Rows are points. Each copy is the shape, with its points in the same order, turned, moved and blurred by noise. Some copies are also mirrored. Which?
In the rows, 128 means zero.

Shape:
[[161 137 197]
 [ 89 183  90]
 [154 177 129]
 [113 127 149]
 [130 159 138]
 [101 165  57]
 [118  72 111]
 [139 146 125]
 [156 172 162]]
Copy 1 (9 x 3):
[[113  87 188]
 [113 209 123]
 [ 83 143 147]
 [148 132 147]
 [110 147 155]
 [114 199  88]
 [176 114  97]
 [108 129 135]
 [ 80 132 174]]
Copy 1 is: mirrored
Copy 2:
[[154 187 178]
 [ 32 150 125]
 [ 90 197 131]
 [111 138 154]
 [ 94 169 144]
 [ 36 139  87]
 [136  97 105]
 [101 163 126]
 [111 199 158]]
Copy 2 is: only turned
Copy 3:
[[121 135 206]
 [155 213  96]
 [171 173 163]
 [114 146 139]
 [141 171 143]
 [179 184  72]
 [126  95  90]
 [153 149 141]
 [151 171 183]]
Copy 3 is: only turned

Shape, 7 rows:
[[120 121 140 117]
 [167  69 144 152]
 [109 149  93 132]
 [141 113 158  61]
 [143 141 163 140]
 [115 162 187 106]
 [154 168  22  96]]
Copy 1 (7 x 4):
[[137 122 126 108]
 [175 131 123 184]
 [159 172 110  81]
 [169  78 147  90]
 [147 150 160 117]
 [127 124 196  86]
 [227 179  63  49]]
Copy 1 is: only turned
Copy 2:
[[120 116 147 121]
 [122 113 120 198]
 [163 114 123  91]
 [ 65 144 139 120]
 [138 142 169 143]
 [111 144 198 107]
 [171 159  47  64]]
Copy 2 is: mirrored

Shape (11 x 6):
[[139 185 107 136 126 155]
 [ 99  70 108 172 131 150]
 [100  65 189 110  79 111]
 [130 130 169 132 161 116]
 [188 124  89 112 117 181]
 [125  92 165 109  90  73]
 [147 143  72 123 161 161]
 [125  93 141 205  90 168]
 [ 59 119 175 109 111 114]
 [ 95  66 142 161 132 146]
 [ 91  58 157 192  94  94]]
Copy 1, 11 rows:
[[119 183 126  87 120 121]
 [101  81  94 162  94 120]
 [ 93  49 180 126 150 151]
 [110 104 151  91 126  81]
 [142 137 100  60  78 169]
 [141  76 193 122 149 132]
 [138 153  74  83 100 122]
 [ 74  98 151 150  51 143]
 [ 82 104 169 130 172 107]
 [ 84  69 123 150 101 111]
 [100  59 179 189 104 116]]
Copy 1 is: mirrored
Copy 2, 11 rows:
[[166 103 119 130 147 121]
 [ 73 111 130 111  92 185]
 [ 78 161 214 120  60 122]
 [ 96 140 166 160 153 126]
 [187 110 161 123 129 196]
 [107 195 182 139  77 122]
 [155 118 116 109 164 179]
 [ 95  76 139 156  58 164]
 [ 73 144 175 101 106  82]
 [ 60 116 160 119  93 168]
 [ 46 146 141 150  44 146]]
Copy 2 is: mirrored
Copy 3 (11 x 6):
[[ 77 135 149 144 129 154]
 [198 125 116 147 130 183]
 [203 126 123  58 147 104]
 [133  87 126 122 182 134]
 [ 93 120  83 117  81 169]
 [177 122 107  94 153  69]
 [ 88 133  92 160 136 177]
 [190 102 164 131  89 169]
 [177 153 152  92 196 126]
 [198 116 122 120 147 171]
 [243 115 145 137 133 117]]
Copy 3 is: mirrored
Copy 4:
[[134 153  99 136 169 134]
 [126  89  67 137  57 153]
 [128 106 179 164  49 147]
 [161  82 142 165 130 140]
 [169 173  93  95 120 107]
 [117 100 176 180  69 110]
 [149 122  79  91 157 114]
 [155 149  71 182  61 170]
 [ 99  89 170 161 101 180]
 [138  76 103 133  68 169]
 [114  80 102 201  33 153]]
Copy 4 is: only turned

Shape (14 x 8):
[[169 168  96 140 159 129 153 150]
 [166 193 102 188 154 125 163 137]
 [134  98 139 111 132 113 152 127]
 [141 140 151 160 121 122 113  98]
 [ 91  89 142 128 134 136 106 126]
 [160 126 165 122 134 113 127 157]
 [173 150  80 136 123 107 106 137]
 [151 165  69 152 145 156 121 130]
 [104 105 131 171  92 161 127 162]
 [ 71  90 148  67 161 139 107 124]
 [145 134 173 133 141 130 138 149]
 [129 112 129 103  98 150 148 110]
 [189 202  90 128 148 156 110 133]
 [ 29 148 132  52 126 111 114 125]]
Copy 1 (14 x 8):
[[135 198 123 122 159 133 154 142]
 [147 225 144  99 155 142 152 107]
 [146 112 107 131 110 117 152 115]
 [163 153 159 122  99 134 114  97]
 [126  87 142 145 113 156 112 103]
 [137 150 139 158  92 124 163 128]
 [128 191 127 143 145  98 101 129]
 [134 192 125 117 166 153  96 136]
 [ 88 141 117 130  94 176 119  79]
 [128  43 143 144 124 150 128 154]
 [140 149 144 143  93 147 169 125]
 [138 120  98 102  86 136 114 131]
 [144 222 143 123 146 138 106 180]
 [ 84  44 178  84 125 117 121 163]]
Copy 1 is: only turned
Copy 2 (14 x 8):
[[148 157 120 145  63 126 138 162]
 [153 129 125 157  36 128 177 152]
 [115 148 149 107 148 103 153 150]
 [131 122 176 146 116 132 171 114]
 [ 85 117 158 135 171 147 152 150]
 [136 132 188 109 108 115 130 159]
 [173 131 128 169 108 126 117 135]
 [143 143 104 171  87 163 141 132]
 [118  80 134  94 135 173 153 145]
 [ 36 150 158 135 178 131 121 155]
 [116 137 185 103 101 127 145 153]
 [111 146 125  97 143 125 142 108]
 [156 166 135 172  56 156 110 123]
 [  7 115 130 151 142  97  97 120]]
Copy 2 is: only turned
Copy 3, 14 rows:
[[128 160 120 178 138 111 105 161]
 [ 94 165 130 197 134 146  81 170]
 [143 126 147 123 139 140 169 140]
 [116 120 146 135 103 166 109 116]
 [123  99 103  86 130 158 151 125]
 [151 134 152 108 119 134 124 165]
 [126 115 125 169  95  92 107 137]
 [101 146  81 174 116 113  95 134]
 [ 78 132  96 103  89 159 150 166]
 [148 103  97  58 180 134 162 104]
 [138 150 150 105 134 157 121 167]
 [113 151 131 115 112 129 171 106]
 [130 174 107 172 106  90  62 122]
 [ 76  94 126  58 197  96 140  87]]
Copy 3 is: only turned
Copy 4 (14 x 8):
[[157 130 192 148 167 134 126 124]
 [158 136 191 201 152 129 128 116]
 [117 134 135  98 142 123 163 147]
 [134 156 110 151 114 123 128 121]
 [103 148  99 107 134 156 131 173]
 [144 149 155 103 115 104 132 157]
 [185 110 134 138 167 122 111 123]
 [162 123 157 157 171 174 103 114]
 [133 111 123 142  96 182 138 181]
 [ 64 156 111  57 158 154 112 168]
 [128 159 162 119 107 118 133 154]
 [113 113 127  94 119 157 151 116]
 [180 134 182 143 157 144  73  85]
 [ 29  95 113  79 156 129  74 152]]
Copy 4 is: mirrored

Shape, 13 rows:
[[ 59  90 176 106 147 111 137 163  85]
 [150 122 170 126  58 148 159 112  95]
 [124 106 118 144  85 124 128 164 190]
 [170 150  84 158 133 162 185  95 162]
 [105 122 106 179 130 102 161 138 177]
 [ 57 110 164 152 138 107 120 140  86]
 [137 202 162 153 139 145  83 142 193]
 [167 187 141 156  58  93 202 100 150]
 [143 193 157 138  67 102  76  80 128]
 [ 84  97 112 101 140 155 182 177 107]
 [125 124  81  95 140 104  99 168  69]
 [ 83 141 137 201 136 135 118 191 147]
 [ 97 209  74 117  79 104  94  88 100]]
Copy 1 (13 x 9):
[[ 73  87 137 156  94 158 165 184 100]
 [165  94 174 134  85  91 144  94 117]
 [170 117  95 145 133 119 114 152 179]
 [160 160 157 111 159 160 106  57 163]
 [125 119 115 177 171 155 104 121 168]
 [ 92  89 143 189 105 151 120 166 101]
 [159 155 197 144 170 118  79 197 172]
 [171 110 182 171 186  67 129  59 150]
 [177 121 204 147 159  58  66 148  79]
 [ 98 150 112 146  84 166 187 135 143]
 [152 163 120 146 117 162 159 166  56]
 [143 127 145 216 131 167 110 180 171]
 [142 191 155 180 148  91  79 120  54]]
Copy 1 is: only turned
Copy 2:
[[138 106 161  78 102 132 144  99  48]
 [187 127 106 150  51 128 176 138 125]
 [115 115 145 122  77 125 101 208 146]
 [140 105  92 148 137 139 189 191 203]
 [101  85 152 118 124  94 144 182 155]
 [135 106 171 123 125  98 141  96  73]
 [162 162 147 109 146 106  81 146 203]
 [161 120  87 121  65  46 193 178 194]
 [168 159  77 162  99  55  92 114 161]
 [112 125 144  87 111 166 191 165  80]
 [157 129  88 121 164 121 133 170  45]
 [132 128 212 119 142  94 128 168 124]
 [114 186  57 167 140  62 138 134 117]]
Copy 2 is: only turned
